Rows are points. A path goes straight from each point to the next, and from the last back to the first. The post is the endless flat space through its rows: a point in 2 columns, a line in 3, a plane in 4, and so on, so that a path can go around it. How many times does the path go around the post? Going back the other way cancels.
In the rows, 128 means zero.

Post, one row:
[[130 154]]
Path, 17 rows:
[[144 149]
 [151 169]
 [143 131]
 [119 129]
 [ 95 158]
 [132 193]
 [147 165]
 [150 142]
 [142 172]
 [113 172]
 [121 173]
 [132 172]
 [103 174]
 [ 96 130]
 [131 139]
 [160 125]
 [126 135]]
Times around: 0

Post, 3 rows:
[[121 157 101 146]
 [126 168  92 123]
 [141 123 171 123]]
Path (22 x 4):
[[ 90 144 134 110]
 [ 87 127  97 149]
 [131 137 112 133]
 [166 135 142 126]
 [161 162 138 131]
 [119 169 108 140]
 [ 95 171  81 163]
 [105 153  98  88]
 [126 127  79 130]
 [138 145 108 149]
 [151 163 119 139]
 [119 150 132 167]
 [119 167 144  86]
 [115 174  94  99]
 [102 146 157 179]
 [134 147 150 145]
 [173 158 145 129]
 [163 147  97  74]
 [139 147 105  74]
 [123 172  95  83]
 [113 159 115 136]
 [122 144 170 136]]
Times around: 1

Post (7 x 8):
[[147 174  90 129  96 102 167  92]
 [113 110 137 150 184 185 143 148]
 [119 148 100 144  56 135 116  93]
 [148 158 113 155 155  98 127 166]
 [120 133 114 115 151 109 128 159]
 [ 86 107 167 160 184 149 108 139]
 [144 127 140 145  90 156 182 112]]
Path (19 x 8):
[[ 96 107 117 153 132 103 107 153]
 [122 163  79 156 144 134 139 112]
 [134 110  69 149  98 117 118 125]
 [147 132 127 137 117 140 164 108]
 [156 138 181 134 178 128 140 178]
 [140 170 153 159 114 129 135 117]
 [148 184  83 122 129 122 190 119]
 [ 94  97 150 176 113 178 139 143]
 [147  66 116 106 177 133 173 150]
 [127 139  91 129 136 123  83 121]
 [137 129 156 111 167 125 128 133]
 [156 150 132 129  86 139 153 141]
 [104 150 137 138 135 114 132 158]
 [ 85 110 142 165 102 136 101 141]
 [119  86 134 150 144 138 141  91]
 [124 132 121  98 130  91 119 107]
 [145 186 105 142 169 137 127 138]
 [115 172 117 123  66 161 151 131]
 [100 117 131 147 116 177 169 111]]
Times around: 3

Post (11 x 12):
[[116 161 180  51 142 131 125 136 130 106 143 115]
 [194 155 129 109 144 110 115 206 145 131 124 153]
 [ 77 137 101 125 141 101 128 113 135 136 105  97]
 [177 157 143 112 131 129 139 142 138 157 132 158]
 [134  99 117  97 118  84 112 101 149 131 124 112]
 [108 153 163  58 170 130  96 146 147 128 147 153]
 [155 125 151 103 111 141 132 193 148 147 142 155]
 [121  92 115 139 148  93 163 115 171 128 141 116]
 [ 99 116 108 126 127 128 129 102 162 103 116 130]
 [ 81 116 122 131 129  81 141 105 156 117  88 130]
 [107 112 103 103 145 115 153 124 159 129  94 116]]
Path (25 x 12):
[[ 97  81 114 105 113 102 163 116 123 109  98 117]
 [101 177 143 122 125 137 125 116 127 149 111 185]
 [150 108 130  97 151  96 108  89 137 106 133 147]
 [ 99 117 137 101 136 141 129 147 122 143  97 114]
 [117 116 144 100 123 144 155 128 152 108 145 166]
 [138 141 131  56  95 107 136 173 149 123 103 143]
 [163 122 182 160  81  99 104 122 173 108 170 149]
 [132 131 121 140 111 119 167 127 145 138  68 139]
 [133  93 120  80 154 112  85 173 136 149 160  86]
 [106 142 143  86 166 107 154  42 105 171  94 121]
 [137 147 135 110 152 144 158 124 151 140 143 162]
 [ 83 131 123 120 199  84 146 139 171 112 178  82]
 [115 148 101 114 169 133 128 204 176 171 115 104]
 [115  88 122 124 144 129 151 167 181 102 101 132]
 [173 135 174  62 148 134  85 164 131 133 128 126]
 [119  79  96 117 114 138 127 148 166 117 106 144]
 [165 142 124 129 147 100 130 153 139 171 122  96]
 [121 205 105 138 133 172 145 135 143 175  82 155]
 [167 146 151  99 139 108 146 158 157 151 106 131]
 [ 91 137 127  92 154 111 128 123 138  86  93 109]
 [ 98 100 111 101 118 121 164 184 134 129 122 135]
 [ 78 129 105  67 128 117 116 105 151 140  96 134]
 [174 127 138 132 162 128 145 106 185 145 176 159]
 [146 134 148 115 156 131 111 141 145 106 168 109]
 [111 110 129 102 148 124 127  75 161 113 119 123]]
Times around: 3
